Each row is a point. Any point is a mix of the corners, with weights that add up to 1. It lies inside the corners' shape when no weight is negative. Say inside or outside, and name the corners with a negative weight.
In the rows, 128 means zero.

Corners:
(1): [133 102 150]
(2): [ 94 115 163]
(3): [128 142 139]
(4): [159 147  29]
Points:
[118 118 165] -> outside (4)
[131 140 125] -> inside
[137 145  77] -> outside (1)
[133 106 145] -> inside
[143 134  84] -> inside

Corners:
(1): [125 143 132 189 205 114 156 177 137]
(2): [112 138 161  97 108 121  93 120  97]
(3): [121 116 184 135 142 126 113 195 139]
(4): [169  90  74 155 104 192 124  79 136]
(5): [125 134 159 209 169  85 116 180 164]
(6): [170 172 191 108  96 112 131 130  62]
(7): [133  83 155 169 161 153 134  89 160]
(8): [154 137 164  72 125  63 135 150 104]
(9): [177 189 152  66 111 103 149 130 108]
(10): [139 106  81 163 108 151 175  85 160]
Points:
[141 116 151 139 135 128 131 144 152] -> outside (1, 2, 6)
[151 105 119  87  97 151 133  92 129] -> outside (1, 5, 6)
[128 122 139 150 147 123 127 141 143] -> outside (6)
[136 154 178 141 147 107 124 154 112] -> outside (4, 8, 10)
[152 122 127 141 139 133 147 118 145] -> outside (2, 6)
[148 150 115 120 121 103 141 126 128] -> outside (3, 6, 7)
[145 121 133 146 130 131 124 131 132] -> inside

Corners:
(1): [158 124 117 102 159 107 132 120 144  87 183 112  47 118 174 169  72 119]
(2): [118 171  97 122 126 113 143  24  97 102 181 142  90 163 107  79  99 158]
(3): [113 130 164 131 120 104 155  79 147 175 118 245 159 137 141 158  90 154]
(4): [138 160 104 117 145 142  85  92 158 152 126 143  69  84 134 125 127  95]
(5): [200 122 210  87 174 115  87  76 150 154 151 121 110 101 111  96 165 131]
(6): [154 153  81 125 156  93 170 110 136 132 156 124 100 157 191 147  86 118]
(7): [153 167 117  88 156  62  60 111 129 163 134 112 139 166  89 161 156 135]
(8): [ 94 134 160 131 152  95 113 157 153 136  74 163 143  86 157 135  89 107]
(9): [ 83 180 154 133 165  51 134 121 146 162 114 119  77 188 141 118 110 161]
(10): [ 92  83 105 117 153 144 162 119 135 135 179 113 112 161 109 126 127 101]
(11): [123 191 118 113 203 138 128  74 113 102 101 125  93  85  96 157 175  94]
(12): [134 149  77 123 113 134 136 216 139 159 182 122 104 128 138 180  39 138]
(13): [131 133 139  99 162 149 118 155 153 164 109  97 143  77 154 161 126 140]
(14): [144 157  87  52 131 103  93 183 118 160 163 132  94 147 120 130  84 130]
(15): [121 165  77 150 154 109 112 125  89 131 127 106  96 182 151 125 141 189]
(16): [155 191 141 101 124 150  94 181 154  93 132 160 172 164 152 119 142 143]
(17): [134 152 175 119 114 109 108 156 193 179  63 166 142 100 122 131 125 144]
(18): [130 115  90 150 192 140 120  43 171 171 120 120 134 102 120 118 124 170]
(19): [ 47 151  68 135 125 119 139 199 136 116 158 164 143 102 161 100 127 168]
Points:
[133 137 108 126 163 122 124  98 150 143 136 129 116 122 138 132 113 144] -> inside
[126 151 122 118 150 113 116 127 145 139 128 138 108 119 141 137 110 126] -> inside
[124 147 129 119 135 119 123 121 140 139 143 163 119 129 148 131  94 153] -> outside (6, 7, 10, 11, 17)
[133 153 118 112 147 106 116 116 138 139 141 138 109 138 129 129 117 135] -> outside (13)
[117 143 132 119 152 114 117 117 143 148 119 142 114 111 130 134 116 130] -> outside (6, 16)
[118 141 124 118 143 118 124 130 147 146 133 140 117 125 132 128 121 135] -> inside
[128 151 120 115 146 116 118 134 149 147 135 137 111 127 138 136 121 137] -> outside (2, 8)

Corners:
(1): [138 120 155 169 165 153 176  96 165 145 120  85 151  90 112 101  99 116
 128 118]
(2): [120 133  94  84  63 167 108 149 156 140 127 163  63 135 120 120  90 152
  95 137]
(3): [121 142 139 186 160 160 164 121  96  66  79  47 168 152 135  71  98  97
 185 124]
(4): [127 138 174 133  86 161 116 111 130 123 101 121 170 164 110 116 113 128
 160 122]
(5): [122 119 107  97 117 180 120 151 125  95 171  57 146 113 132 112 147 163
  81 157]
(6): [113 121 106  71 172 122 103  82 116 122 196 135 127 131 152 184 103 134
  63 135]
(7): [105 168 169 155 202 104 188 146 149 134 144 102 158  70 157 127  69 170
 107 161]
(8): [ 98 170 155  87 121 114 127  97  98  86  97 144 156 155 124 114 107  70
 123  90]
(9): [143 226 112 145  87 149 145  93  65 145 192 163  93 157  98 114 191 159
 134 163]
(10): [169 109 116 123 144 139 146 120 123  88  88 104  75  89 185 152  83 163
 134  92]
(11): [146 168 100  63 102 128  98 186 113 112 126  71  98 115 196 134 143  96
 175 158]
(12): [136 175 148 171 141 113 156  69 104  65 165  85 173 136 110  87 158 132
 134 170]
(13): [186 123 133 164 111 156  76 120 160 140 137 105 100 100 138 132  75 139
 124 109]
(14): [159 137 153 148 120 140 156 125 139  85  80 163 152  99  87 132 156 108
 145  85]
(15): [180 125 151  61 160 111 104 166 134 118 194 140  67 112 163 145  97 107
 164  99]
(16): [134 168 152 192  94 152 181 114  99 130  73  77 109 195  69 121  97 102
 160 103]
(17): [105 155 147  96 113 159  95 127 115 114 175 125 109 111 100 156 147 144
 129 161]
(18): [114 102 186 135 166  96 138 144  87 132 120 107 136  90 129 142 137  87
 125 100]
(19): [129 135  83 117  56 142  61 127 153 158 139  61 118 181  99  94 131 154
 194  98]
(20): [151 195 109 102 173  81 137 146  92 125 130 147 117  72  91 122 140 149
 138 187]
(21): [108  98 138 129 122  96 176  85  88 124 116 158 193  90 103 139 101  81
 100 134]
Points:
[140 153 130 114 124 119 129 124 115 115 136 134 103 115 124 139 121 127
 131 128] -> outside (1, 3, 4, 5)
[138 145 131 125 129 133 136 131 121 122 131 114 124 111 126 127 125 128
 135 136] -> outside (8)
[129 147 128 124 117 134 127 125 123 126 132 114 124 126 114 122 120 133
 138 130] -> inside
[137 126 146 135 125 130 130 116 132 117 111 114 133 127 132 124  94 106
 138 101] -> outside (5, 9, 17, 20)
[120 147 130 128 123 139 142 119 113 113 123 104 136 129 117 121 127 127
 128 136] -> outside (13, 15)
[140 137 127 123 125 148 131 125 119 118 148 118 116 112 117 128 130 119
 121 142] -> outside (4, 7, 8, 10, 19)
